Each row of a before or after table is a point. The points were changed in one or more steps. Then noise was added and the rows were shuffled. The steps act on columns, c1 being the first. What was done? A step turns or swaps two columns, mirrors them in a line or flattens them onto one, adds a multiple of one to another, or multiplies or shifts one. Angles are multiples of 10 degrees, from the lower column toward the higher: turns from -170 to 170, lines from 10 to 170 but not 90. Use the fewest steps. Two steps may share a column if one is a turn and the other turns, adds or multiplies; they go together, in the order done. Otherwise the lowest column goes first.
(in the rows, 128 means zero)

Before (14 x 3)
array([[ 84,  66, 120],
       [ 75,  96, 158],
       [126,  97, 147],
       [135, 121, 140],
       [120, 151,  98],
       [153, 157,  37],
       [151, 150,  93],
       [213, 167,  71],
       [138, 105, 109],
       [ 52,  63,  88],
       [160, 182,  72],
       [114, 108, 166],
       [147, 153, 145],
       [163, 131, 165]])
After (14 x 3)
array([[ 75, 111, 157],
       [107, 115,  41],
       [112, 154, 162],
       [ 38,  62, 112],
       [ 62, 127, 166],
       [103, 131,  91],
       [168, 135,  73],
       [ 28, 117, 160],
       [ 63, 136, 104],
       [ 85, 126, 142],
       [112, 152,  73],
       [ 96, 165, 148],
       [  1,  49,  87],
       [ 85,  97, 108]])
Steps: shift c1 by -50; add 0.5 times c3 to c2

Before (10 x 6)
array([[189, 171, 122,  88, 102,  99],
       [100, 161, 154,  90, 150, 157],
       [229, 167, 175, 122, 118,  73],
       [122, 149, 123, 117,  84,  96],
       [110, 113, 159,  93, 103, 149],
       [135, 152, 164, 122,  64, 100],
       [157, 186, 122,  21, 141, 181],
       [ 78, 119, 139, 132, 152, 164],
       [ 71, 159, 146,  40, 175, 122],
       [ 82,  73, 139, 114, 132, 151]])
After (10 x 6)
array([[163,  61, 125, 142,  18,  81],
       [129, 147, 166,  67, 128,  96],
       [124, 154, 119,  82, 116, 103],
       [ 82, 116, 131, 131, 119, 188],
       [ 70, 128, 132, 176,  39,  90],
       [ 93, 103, 147, 143,  91,  92],
       [ 80,  98, 129, 154, 136, 142],
       [211, 176, 191, 113, 125,  76],
       [105, 106, 160, 101,  93, 141],
       [193, 150, 135, 107,  88,  84]])
Steps: turn c1 and c3 by 10 degrees; mirror c2 and c6 in the line at 130 degrees; swap c4 and c5

Before (14 x 9)
array([[169,  99, 162, 152, 170, 107, 149, 190, 127],
       [160,  95, 108,  93,  87, 159,  66, 171,  97],
       [129, 150, 152, 113, 146,  79, 163, 144, 160],
       [111,  96, 195,  89, 151, 197, 121, 184, 109],
       [ 64,  64, 187,  64, 156, 167,  71, 217, 175],
       [128, 145, 146, 203, 131, 111, 144, 114, 170],
       [115, 125, 150, 141, 135,  72, 156,  98, 193],
       [116,  38, 122,  78, 109, 187,  81, 195,  83],
       [126, 194, 159, 143,  92, 110, 126, 135, 196],
       [143, 162, 115, 137, 126, 138, 119, 120, 226],
       [183, 113, 103, 113, 101, 129, 102, 139, 192],
       [105, 104, 210, 103, 205, 127,  76, 156, 120],
       [127, 104, 139, 100, 193, 144, 146, 148, 118],
       [122, 164, 101, 162, 160,  93, 137, 157, 150]])
After (14 x 9)
array([[ 89,  97, 158,  91, 160, 149,  83, 177,  61],
       [120, 194, 144, 143,  69, 177, 107, 154, 177],
       [120,  37,  83,  77, 136, 118, 108, 185,  55],
       [112, 124, 154, 142, 137, 157, 133, 117, 207],
       [132, 166, 117, 161, 147, 129, 153, 161, 172],
       [152, 164, 114, 141, 117, 223, 125, 149, 168],
       [156,  98, 174, 148, 180, 115, 104, 185, 141],
       [ 53,  63, 103,  61, 177, 188,  63, 228, 117],
       [ 82, 104, 135, 105, 213, 118,  42, 157, 126],
       [117, 108, 147, 102, 202, 122, 131, 147, 112],
       [165,  96,  76, 100,  95, 117,  95, 161,  89],
       [124, 147, 153, 203, 122, 159, 126, 128, 163],
       [121, 152, 171, 110, 146, 134, 131, 150, 186],
       [193, 118, 103, 112, 107, 181, 113, 161, 161]])
Steps: turn c1 and c3 by 20 degrees; turn c3 and c7 by -50 degrees; add -0.3 times c2 to c5; add 0.3 times c9 to c8; turn c6 and c9 by -60 degrees
